Each row is a point. Each copy is the shape, with its points in the same order, turned, moved and blurred by noise. Some copies are also mirrored. Which?

Shape (7 x 3)
[[-43 -16  20]
 [-30  77  45]
 [-45 -32 -43]
 [ 45  79  33]
 [-12 -30  -2]
 [ 48  28   3]
 [-42 -26 -32]]
Copy 1 (7 x 3)
[[-64 -43  27]
 [-84  61  25]
 [-31 -55 -40]
 [ -4  85  29]
 [ -9 -39  22]
 [ 21  50  25]
 [-25 -55 -34]]
Copy 1 is: only turned
Copy 2 (7 x 3)
[[-40 -33 -34]
 [-57  53  -2]
 [ -3 -48 -92]
 [ 13  65  21]
 [  2 -46 -36]
 [ 37  21   1]
 [-13 -41 -77]]
Copy 2 is: only turned

Shape (7 x 4)
[[ -49  -41    3 -105]
 [ -60   21  -34  -82]
 [  -3   11   13   64]
 [ -51    8   28  -89]
 [  28   11  -13   18]
 [  12   15  -12   15]
 [ -40  -49    1   32]]
Copy 1 (7 x 4)
[[-114  -34   18   24]
 [-106   33  -16    9]
 [  35   25   34  -67]
 [-101   12   44   18]
 [  27   15    0  -18]
 [  14   22    5  -22]
 [ -23  -28   23  -78]]
Copy 1 is: mirrored
Copy 2 (7 x 4)
[[-13 -76 -36 -48]
 [-39 -59 -56  16]
 [-25  51  63  39]
 [  5 -81 -15   2]
 [ -2  56   7  21]
 [-11  42  10  27]
 [-58  15  52 -23]]
Copy 2 is: mirrored
Copy 3 (7 x 4)
[[ -12  -37   10 -114]
 [ -21   32   14  -92]
 [ -11   -2   -4   65]
 [   6    2  -30  -98]
 [  26   -5   36   17]
 [   9   13   26   26]
 [ -39  -45   14   11]]
Copy 3 is: mirrored

Shape (12 x 8)
[[ 49   6  51  20 -49  19   5  15]
 [ 31 -28 -79  -2  77 -37 -89   9]
 [  2  22 -11 -31  11  67  31  20]
 [ 80  -5  27 -29  29   8  -8  86]
 [ 37 -18  -4 -25 -15  -4  17  10]
 [  5 -14  85  47 -18  30 -90 -35]
 [-17   4  29  20  16 -31   9 -16]
 [-19 -66 -55 -20  48 -54   9  23]
 [  9  27  26  17 -22 -41 -10   5]
 [-19  31  -3  -3 -45  34  44  35]
 [ 85  42  -7  65  13 -21  20 -11]
 [-18 -16 -36 109  41  39 -92 -17]]
Copy 1 (12 x 8)
[[  66   39   32   41  -23   26   -5   29]
 [  43  -14  -74  -29   59  -56  -79  -65]
 [  -4   34  -21   -8   40   66   19   24]
 [  71   23    1  -14   69    3  -34   73]
 [  48    5  -20  -22   -6   11    4   17]
 [  29    7   72   52  -38   20  -91  -51]
 [   8   -9   31   23   -5  -24    9  -45]
 [   3  -72  -62  -24   35  -52    1   -8]
 [  34   33   20    7  -24  -43    1  -14]
 [  -8   39  -16   24  -26   40   39   39]
 [ 100   51  -12   25   21   -9   37  -49]
 [  20   -4  -55   83   12    2  -80 -109]]
Copy 1 is: only turned
Copy 2 (12 x 8)
[[  15  -27   26   62  -44    5   46    3]
 [   7  -48  -62    1   72  -54  -78   10]
 [  14   -5    4  -10    2   65   10   63]
 [  68  -84   15   37    6  -17   24   79]
 [  17  -27   -7   -2  -30  -13   22   32]
 [ -48  -48   66   71   33    9    6  -69]
 [ -40   23   35   22    1  -38   -8   27]
 [ -45  -25  -44  -25   -8  -69  -44   80]
 [ -10   18    9   47   -1  -37   31    9]
 [ -12   21  -17   38  -35   50   42   59]
 [  72   42   12   51  -24  -31  -26   -2]
 [ -45  -21   -5   77   37   21 -121  -35]]
Copy 2 is: mirrored
Copy 3 (12 x 8)
[[  52   12   55   45  -56  -26   -9   12]
 [  49  -38  -71  -26   63  -89  -65   58]
 [  28    3   -1   29    5   56    0   41]
 [  91  -15   46   14    0  -25   -9  109]
 [  41  -12   13  -15  -31  -15    5   32]
 [  45   10   64   51   -4  -54 -106  -48]
 [   7    9   33    6   28  -47    8  -16]
 [ -16  -62  -17  -58   41  -51    7   49]
 [  18   41   30   12  -10  -65    0   10]
 [ -18   25   19   39  -35   24   18   39]
 [  84    7  -19   61  -10  -75   46    2]
 [   2  -44  -46   94   47  -74  -91  -19]]
Copy 3 is: only turned
Copy 4 (12 x 8)
[[ 40  -7   8  18 -65  40  -3 -27]
 [  3 -49 -54 -20  97 -40 -59   2]
 [-26  -3 -30 -34 -23  47  51  18]
 [ 81 -10  14 -50  -2  22   1  32]
 [ 16 -40 -14 -22 -37  -7  11 -14]
 [-16 -20  39  42 -13  86 -85 -63]
 [-26 -12  31  19   3 -13  14 -52]
 [-24 -84  -1 -13  37 -72  21  13]
 [  9  14  16  25 -26 -21 -13 -37]
 [-27  14 -10  18 -70   9  48  20]
 [ 66  13 -48  36   6   3  24 -67]
 [-40 -35 -44  95  78  56 -53 -12]]
Copy 4 is: only turned

Shape (12 x 9)
[[-60  28 -64  -2  -1  36  40 -33 -47]
 [ 58  -6  -8  75 -25 -54  36  18   6]
 [-26  18 -45  72  35   7 -64  73  -1]
 [-63 -71 -45  -1  24  -6 -23  37  -2]
 [ -5 -51  -7  77 -47 -24  -1   0 -30]
 [-16  -4  43 112 -95 -27   4  16  29]
 [-26   9 -67  15 -27 -74  37 -11  25]
 [ 66  21  -4 -22  -9  16 -45 -51  35]
 [ 39  16  45 103 -18 -45 -11 -41  10]
 [-23 -63  28  -5  -2 -59 -17  70   3]
 [ 59   3  16  13  26  23 -71 -33   2]
 [-16 -89  45  21  20  49 -19   4  23]]
Copy 1 (12 x 9)
[[-53  14 -51 -26 -35 -11 -13 -24 -43]
 [ 37 -11 -76  56  18   2  66  63   6]
 [-77 -14 -21  40 -17  60 -10  64  50]
 [-60 -82   4  30  -3   8  -4  -8  32]
 [ 22 -21 -30  90 -52 -11  34  23  -8]
 [ 39  19 -48  69 -86  -4  98  50  61]
 [-40 -43 -82 -18 -12 -44  48  30   7]
 [ 65  27 -55 -17   3 -32 -69  39  54]
 [ 39  52 -56  74   2 -40  33  61  48]
 [  6 -75  50  20   6  -8  36  42  44]
 [ 41  35 -24  39  14 -10 -78  40  66]
 [ 42  -6  26  45  10  15 -14 -51  54]]
Copy 1 is: only turned
Copy 2 (12 x 9)
[[-20  -5 -81  55  29  68 -11  36  10]
 [ 30 -16   9  53  23 -77  25 -44  -1]
 [ -3  17  14  14  38 -63  -3 108 -13]
 [-38 -67 -13 -29  41   5  30  73  -2]
 [-31 -57  15  63  42 -56   9 -14  22]
 [-39  14  53  78  30 -71  30 -35  70]
 [-16   5 -80   0  22 -33  38 -25  32]
 [ 35 -15  12 -12 -55  -1 -59 -21  27]
 [  3  17  53  45  51 -59 -44 -60  30]
 [-64 -47  42 -44  12 -35  52  16 -33]
 [ 23 -25  44  -3 -20 -12 -85  12   5]
 [ -5 -77  83 -14  40  36   7  24  25]]
Copy 2 is: only turned
Copy 3 (12 x 9)
[[-33 -22  -4   5 -18  70  75 -65 -44]
 [-11 -29 -41  20  44 -27  94  72  33]
 [-28  45 -93  82  21  10  16  23 -61]
 [-38   6 -75  -4  69  64 -28 -13 -20]
 [-16 -78 -59  18  20 -10  15  27  11]
 [-81 -56 -26  57 -21 -54  22  59  55]
 [-71   1 -49 -31  40  -4 101 -22  11]
 [ 61  39  22  17  24 -38  46 -18  53]
 [ -6 -49   8  71  36 -85  51  30  30]
 [-45  -2 -46 -36  75  -2 -37  61  -9]
 [ 69  29   7  52  33 -29   8 -17  14]
 [ 12 -18   2  40  61  57 -50  26  30]]
Copy 3 is: only turned

Shape (15 x 11)
[[  2 -12   7  -1  -3  17  10  28   4 -13   5]
 [  2   4 -95   4 -25 -13  -4 -21 -10  -7  -5]
 [ 17 -21  -8  11 -29 -20 -14  -3 -31 -21 -25]
 [  4  36  16   1 -18 -19 -11 -15 -13  15  18]
 [ -8   3 -18  20  15 -20  40 -40  40 -16   3]
 [-12 -19 -10  -5 -19 -23  15 -43  77  18  16]
 [ -8   2  15  18 -10  26  -1   5 -14  56   7]
 [ 15   5  22 -15  -5   0  10 -35 -19 -16  16]
 [ -6   0  18  -9 -31  14   3 -36  31   1   8]
 [-10  -3  14  13  -8  -8  80   0   1   7  33]
 [ -1 -10  21  22 -10  28   3 -44 -10 -13 -15]
 [-14 -19 -49 -19   4 -12 -11 -13 -20   2 -15]
 [ 36 -30   2   2 -18 -14 -19   0 -13  -9  31]
 [  1   6  -5  13   3  -3   1  -5 -27  -8  28]
 [121 -25  17  -2 -26 -16  -6   6 -21 -11 -19]]
Copy 1 (15 x 11)
[[   9  -13  -16    4  -14    4   -1   16   22  -14   16]
 [  26   13  -23   16  -59  -21   27  -45  -33   44  -12]
 [   6  -22   13   34  -27  -35   -9    3  -16   -1  -18]
 [ -11   -3   10  -11   11  -14   31   11  -41   -8   10]
 [  31   -3  -15   35   24  -11   43  -45    6   10   36]
 [  16  -11    9    1    7  -41   57  -32   27   35   65]
 [ -26   -6   20   -1   -3   32   28   33    2   26    7]
 [   5  -29   14   -8   19   -5   -5  -20  -23  -12   12]
 [ -21  -25   14  -11    1  -18   29  -26   10    0   38]
 [  32  -15    3   31    9   37   18    3  -13   -7   71]
 [ -29  -31   15   25   13    2    3  -29    7    2    0]
 [  27   23   11    6  -28  -17   -2  -22   -4   31  -16]
 [  13  -42   -9   -4   -7  -34  -14   20  -18   20    9]
 [   5   -4  -15    6    7    4   -4    4  -30    9    7]
 [  44 -109   10    6  -19  -37    9   31  -18  -13  -40]]
Copy 1 is: mirrored
Copy 2 (15 x 11)
[[  3 -32  13  -8 -12  -2   5   7   9  -9 -10]
 [-46  31 -45  14 -22 -25 -16  22  49   2  28]
 [ 12  -8 -20  29   1 -26 -26  22 -11  11  20]
 [  2  26  31  24  20 -31   7 -17  13 -10   5]
 [-37  -1 -27 -23  55  -6   1   8  30 -35 -10]
 [ -6  26  -6 -48  61  23 -11   3  54  -2   4]
 [ 12  -1  21  13  -2  15  44 -24   2 -10  37]
 [ 11  11  10 -15  17 -47   0  -1 -13 -30   4]
 [ 19  31  15 -22  24   8   0  13  14 -25  -4]
 [-32 -39  34 -24  39 -17  20  17  18 -45  32]
 [ 19  11 -18   2  17   3   5  10 -29 -42   6]
 [-34  16 -30  -6 -15 -19  -3   4   1  25  18]
 [ 29 -13   3  -5  -4 -35 -33 -19  17  -1  22]
 [-14  -7   8   9  -6 -28  -4 -19   2 -26  11]
 [ 90 -43 -31  17   9 -80 -10  14  22  12  15]]
Copy 2 is: mirrored
Copy 3 (15 x 11)
[[-14  -7  12   6  14  -1  -4  19   1  -4  18]
 [ 16  23 -64 -33   7  -6  64  16 -20 -25  17]
 [ 22  -8  -5  21 -16  -9  22   6 -33 -30  -2]
 [ 26  30   5 -16  -3 -30 -12 -21  13 -15 -11]
 [  9   3 -12 -11  39  -8  29 -48   3  -5  56]
 [ 10 -20 -32 -44  12 -12  -1 -56   7  28  63]
 [ 35   9  17 -25  23   3 -15  13  10  32 -18]
 [  1  15  40 -21  -4 -24  12 -30  -6 -22   4]
 [-10   2   4 -24 -14  -2   1 -38   0  18  23]
 [ 17  16  36   6  34 -31  31  -1  38  22  52]
 [ 12   4  35   1   0  15  23 -39 -28  10  -6]
 [  7 -19 -31 -26  20 -16  44   9 -20 -21 -11]
 [ 23  -6  20 -19 -20 -27  -9  16 -32 -26  28]
 [  9  26  18 -13  26 -21   7   5 -18 -20   9]
 [ 59 -25  47  -7 -67  36   5  21 -13 -72  30]]
Copy 3 is: only turned
Copy 4 (15 x 11)
[[  9 -13   0   2  23  17 -12  22   2  -7  12]
 [-42   1 -38  16  14  -6  -5 -59 -30 -35 -30]
 [ 21 -19   3  34  10  -4  28 -16  -7 -16 -30]
 [-11  30  16  17  27  -8  35 -14 -12  23  13]
 [-64 -24 -17  -5  -2 -15   2 -19  39  16   9]
 [-45 -13  26  -6   6 -19 -38 -47  38  43  -6]
 [-27  14  41  -3  19  38  -1  18 -34  19  -6]
 [  1 -15  16   9  11  13  37 -26   8   4  38]
 [-21   2  43   3  18  10  -3 -28  35   4  13]
 [-51 -47   7   9  51  -3   2  20   6  30  36]
 [-21 -14  34  14  -7  27  31  -4  24 -17   5]
 [-11 -16  -8 -18  -5  -9   3 -38 -33 -22 -15]
 [ 26 -11  -2  44   2  10  -3 -18  -9  15  15]
 [-13   1  -3  20   8   1  17  -3 -23  -2  28]
 [ 65 -36 -29  53  24  61  35 -31  12  41 -18]]
Copy 4 is: mirrored

Shape (16 x 12)
[[  11   21    2   12   21   24   32   -4  -11    0  -10   25]
 [   7  -11   12   25   11    5   47    1    6   -8    9   15]
 [  -1   13    1   12   29    7   36  -69  -53   15  -42    9]
 [  19   -2   29   13   34   16  -10   20  -89   10   15  -16]
 [ -37  -24   74    7   30   -5  -40    7   -5    2   -5  -16]
 [  11  -19  -14   28   10    7   12  -31    6   17    9  -10]
 [  16   13  -16  -61    5   22   19   19   -8    6   18  -17]
 [ -19   20  -19   25   23   23   32   10   -3   -5    1   31]
 [  12  -27  -15   18   37   18   27   10   -5    4    8   69]
 [   4  -12  -13  -14   17   -3   20   27   -1   -3  -22  -21]
 [   9  -16   21   18   36   11   26   26   -3   11   -2   23]
 [ -15  -14  -16    8   29    2   26  -11    6   40   -1  -15]
 [ -70  -47  -10   -4 -121   21    2    2  -55   -4  -22  -16]
 [  21   14  -15   11  -23    1   27    6    5   54   -4    7]
 [  -5    3    9   -9   -4  -24   26   -3  -43   38   22  -15]
 [   9   14   17   15    2  -55  -25   22    1    7   11  -10]]
Copy 1 (16 x 12)
[[ -3  25  13   2  55  -2  47 -23  -5   6 -22   6]
 [ 18  14  -6  15  46  -6  38 -36  11   3   4  -8]
 [-22   2  43   1  74  -3  13 -55 -34  -9 -60 -22]
 [  4   7  85  49   7 -21  54  15 -27   0 -16 -13]
 [ 40 -11  34  17  14 -10 -11  48  34   6 -38  -2]
 [ -7 -39   8  17  46   0  15 -30 -12  10  -1 -23]
 [-18  29   7 -16  12   2  33  10 -46  15  30 -30]
 [-25  21   5  12  56 -20  32 -27  23   5  10  12]
 [  9  10  -6  29  75 -38  32 -23 -21   3  21  45]
 [ -6  23 -20  20  26  -9  24   7 -16  15  -8 -33]
 [ 29   5   7  22  44 -24  46  -6  -3  21 -15  10]
 [-11 -18   3   3  47 -24   7 -17  -2  37  -9 -28]
 [-37  59  20  54 -59  12 -80 -66  -3  33 -11   0]
 [-15 -10  -9  -9  -5 -28  37 -45 -17  41 -11   0]
 [  6   8  41   0   2 -45  14 -35 -20   7 -13 -50]
 [ 14 -14  -5  10 -21 -43  28   7  10 -22 -16 -19]]
Copy 1 is: mirrored
Copy 2 (16 x 12)
[[  21   13   21   19   -9    3   25  -19  -10  -41    0   -1]
 [  18    0    0   -8  -21  -18   18  -25    5  -37  -12   -9]
 [   5   25   37   16   53    7   19  -36  -26  -39  -50  -16]
 [  29  -27  -15   55  -17   36  -10  -32  -67  -44  -12   -7]
 [  -7  -12  -32   53   -9  -37  -52    1  -25  -18  -37   41]
 [  19   10   -6    4   -6   -2   -3  -34   10    1  -22  -30]
 [   4   -2   23   -5  -35    3   25    0  -57   27   16    1]
 [   6   14   -3   15    6  -13   34   -7    5  -41   27  -19]
 [  33  -15  -39    0   10    6   56   -6   15  -33   -6   -4]
 [   6   -8    4    7  -25  -18   12   22  -42   -7  -18  -29]
 [  30  -23  -14   25  -18  -11   22   -1   -6  -35  -17    7]
 [   6  -18    9   25   10  -22   11  -10   -1   11  -25  -37]
 [-114  -52   31  -40  -12   54  -56   14  -21  -29  -19   -9]
 [  30  -17   47    5  -10   22   -2    5   18    0    4  -20]
 [  15  -45   37    9   -1   -6  -16  -24  -37   -6   -5  -11]
 [  47  -16  -10    6   -5  -16  -61    7  -22  -17   15  -15]]
Copy 2 is: mirrored

Shape (17 x 12)
[[ -52   64  -55  -39  -11    1   -9   26    5   54  -43   -5]
 [  27  -15   30  -26  -16    9  -43   19  -17   22  -53   -7]
 [ -15   -5   21   82   -4   74   -9   20   69   28  -56   10]
 [  48  -20  -36   72   25  -11   85   -2   86   -1  -26 -103]
 [  17  -46  -45   -3    4   38   20  -23   38   41  -34   23]
 [  53   24   10   24   -1  -16   17  -42   59   -6  -85   49]
 [  11  -17  -76  -59   75   15  -25   10   48  -14  -49   15]
 [  27  -51  -26   34    7   23  -50   43   57  -41   48    4]
 [  62   14   10   19   23   44  -33   54   12   18   19  -11]
 [ -69  -33    8    2  -59   43  -16  -12  -32   47  -31  -43]
 [ -95    1   16   13  -56   78   16  -42  -66  -59   -5   36]
 [ -32  -40    6   39   22  -18   -3  -16   27   30    3   -1]
 [  -9    7  -40   22   10   46  -40  -27   36   14   10   -7]
 [  37   30   20  -28   43   -4  -12   16   57   30   -6  -38]
 [  43  -75 -104   19   48  -21   43   45  -32  -28   60    4]
 [ -22   79  -51  -96  -30   13   71   63   21   21   10  -31]
 [  -5   -4   31   27  -26  -13  -66  -38   14  -17    5  -53]]
Copy 1 (17 x 12)
[[ -32   41  -61   37  -14   42  -14   33  -35   82   -6    7]
 [ -33   13   12  -14    7    1  -85   46   -8    2  -27   -1]
 [ -56   -8   31   98  -23   62  -20   74   22  -43   -5    3]
 [ -14   79   59   46   47   83   43    3   71   -7   -5 -107]
 [ -38  -19   32   10   -3   59   10   22   33   39  -57    8]
 [  -3   51   34   75    6   13  -50   14   90   17  -62   33]
 [  33  -22   27   24   30   96  -53   14  -10   94  -60   -6]
 [  14  -80   35   35  -29   37  -42   17   33   11    2  -87]
 [ -18  -31    1    5   15   51  -76   34   42    3   52  -31]
 [ -80   22  -15  -11  -37    3    7   23  -74  -30  -37   -3]
 [  27  -20  -59   28  -48  -36   26    7  -51  -80  -46   45]
 [ -39  -14   41   53   15  -11   15    3   -9   20   -9  -22]
 [ -34  -24   -1   48  -36   59  -21  -25    0   16   -7   -5]
 [  -9   37   44   13    9   47  -58    9   25   50   46  -21]
 [  29  -85  -23  -17   83   23   27    4   33   42  -36 -105]
 [  42   73  -64  -38  -24   52   24   64    3   94   35   -7]
 [ -34   29   30   32  -34  -13  -63  -33  -15  -25   -7  -50]]
Copy 1 is: mirrored
Copy 2 (17 x 12)
[[ -60   18   -6   34   52   19  -13   26    2    8  -97   -2]
 [  27   -6   20    0  -25   44  -51   -3  -40   17  -46  -44]
 [  58  -49  -13   78   22   70  -87   16   19  -53  -35   17]
 [  23  -30  -33   74  -57    4   28  -36  104  -90   11  -35]
 [  35  -45  -22    2   34   61   21  -21   -9  -46  -38    5]
 [  81   17   50   25  -25   38    9   14    4  -64  -70   27]
 [ -11   -8    7  -10   18   94   64   71   -1  -24  -20  -20]
 [  29  -58  -37   15  -41   34  -14   61  -15   -1   57   34]
 [  57  -32    2   58   -4   23  -25   34    7   46   19  -27]
 [ -31   -8  -38    1   23   33 -108  -54  -35  -24  -44  -19]
 [   7   47  -23  -29   86   -7 -121    9  -70  -77   15   12]
 [ -10  -44   29   18   -5   41  -37  -31    6  -38    4   35]
 [   9    8  -30   47   27   65  -14    3   -9   -7    8   34]
 [  16    7   27   24  -21   49    0   19   64   37  -18  -16]
 [ -19  -92  -17    3    4  -45   83   11  -31  -30   72  -24]
 [ -34   30  -50   -7   59  -57    7   44   70   29  -79  -34]
 [  -4   42   -1   22  -58   42  -71  -20  -14    2   24   20]]
Copy 2 is: mirrored
